Each row is a point. Each copy is the shape, with its points in the same order, stretched, turned, moved and blurred by noise. Is it also mirrored, or only turned?

Shape:
[[-17 -35 -37]
 [ 44  56 -20]
 [ 32  48  37]
 [  5 -34  -9]
 [ 37  -3 -21]
 [-42 -35 -29]
 [ 78  46  -8]]
Copy 1, 7 rows:
[[ -4  18 -33]
 [ 21 -72   9]
 [ 51 -42  43]
 [ 28  14 -23]
 [ 31 -29 -25]
 [-15  35 -19]
 [ 54 -82  -2]]
Copy 1 is: mirrored
Copy 2:
[[-53  36  33]
 [-35   4 -80]
 [ 21   1 -53]
 [-27  52  21]
 [-37  50 -30]
 [-45  16  52]
 [-24  40 -95]]
Copy 2 is: mirrored
Copy 3, 7 rows:
[[ 38 -12 -34]
 [-33  55  -8]
 [-43  20  30]
 [ 33  -7  -5]
 [ 14  33   1]
 [ 31 -32 -47]
 [-21  73  26]]
Copy 3 is: only turned
Copy 4 (7 x 3):
[[-22 -66 -25]
 [ 29  34 -52]
 [ 33  51  -3]
 [  5 -56  -6]
 [ 29 -22 -32]
 [-49 -64 -14]
 [ 68  35 -51]]
Copy 4 is: only turned

Shape:
[[ 51  24  16  19]
 [ 36 -13  -7   6]
 [-42 -51  -4  -4]
 [ 51  33 -21  -6]
 [ -6 -51 -23  24]
 [-42 -24  14  -2]
 [ 32  46  -3  33]
 [ 49  -8  11  29]
 [-53 -34 -28  11]]
Copy 1:
[[-15  49  19  11]
 [ 21  34  -4 -11]
 [ 49 -48 -30  -2]
 [-34  59   8 -28]
 [ 60  -3 -44  -1]
 [ 18 -46 -16   7]
 [-50  44  -4  15]
 [ 23  45   1  15]
 [ 25 -46 -51  -3]]
Copy 1 is: only turned
Copy 2 (9 x 4):
[[ 30  75   9 -37]
 [ 48  55 -25  -7]
 [ 25 -49 -13  24]
 [ 17  95 -39 -20]
 [ 48  -3 -14  46]
 [ -1 -35   4  10]
 [  4  91  20  -9]
 [ 53  56   2 -17]
 [  4 -26 -11  55]]
Copy 2 is: only turned
Copy 3:
[[ 49 -34  36  26]
 [  7 -30   4   9]
 [-80  10 -14 -16]
 [ 58  -9   1   9]
 [-52 -14 -23  25]
 [-50  20   5 -15]
 [ 55   2  12  48]
 [ 22 -48  20  32]
 [-64  33 -37  15]]
Copy 3 is: only turned

Shape, 10 rows:
[[ 23 -26   7  24 -18  15]
 [ 40 -20 -37 -27 -28  43]
 [ 17  20  31  17  44 -45]
 [ 17   5  42  48   7 -50]
 [-33 -43 -42 -34   7  -2]
 [ 21  17  38  30  29  21]
 [-11  48 -43 -12 -44  18]
 [-30  32   0  24 -15 -20]
 [  7  42  37 -12 -32  10]
 [-43 -44  -5  15  28 -51]]
Copy 1, 10 rows:
[[ 41  19 -18 -11  18  16]
 [ 14  84  16 -15 -17   9]
 [ 14 -58  -3  61 -20 -18]
 [ 46 -53 -42  23   6 -21]
 [-15  -1   4 -28 -71  62]
 [ 19 -24  22  38  43  -2]
 [-62  43   0 -36  -5 -37]
 [-32 -39 -22 -22   4 -17]
 [ 11  -1  32 -28  13 -61]
 [  8 -75 -41  -5 -55  60]]
Copy 1 is: mirrored
Copy 2, 10 rows:
[[ 46  -9  34 -13 -30   5]
 [ 50 -27 -31 -15 -54  49]
 [ -3   1   6 -46  46 -64]
 [ 20  32  52 -38  18 -66]
 [ 23 -41 -52  50 -17   5]
 [-12 -19  45 -42  19  -6]
 [-25  45 -41 -11 -20  34]
 [-27  42   4   2  21 -22]
 [  1  29   0 -25  38  36]
 [ 20 -17 -10  45  15 -73]]
Copy 2 is: mirrored
Copy 3:
[[-13  -9 -16  50   3   6]
 [ 28  48 -51  24 -38   9]
 [ 24 -95 -17   2  20 -16]
 [  2 -88  26  32  20 -15]
 [-27   5 -29 -39 -65  38]
 [ 13 -35 -35  29  35  -7]
 [ 33  65 -28 -43 -19 -24]
 [-11  -8   2 -19  20 -18]
 [ 42  -9 -10 -13  32   2]
 [-57 -71   8 -26 -32  26]]
Copy 3 is: only turned
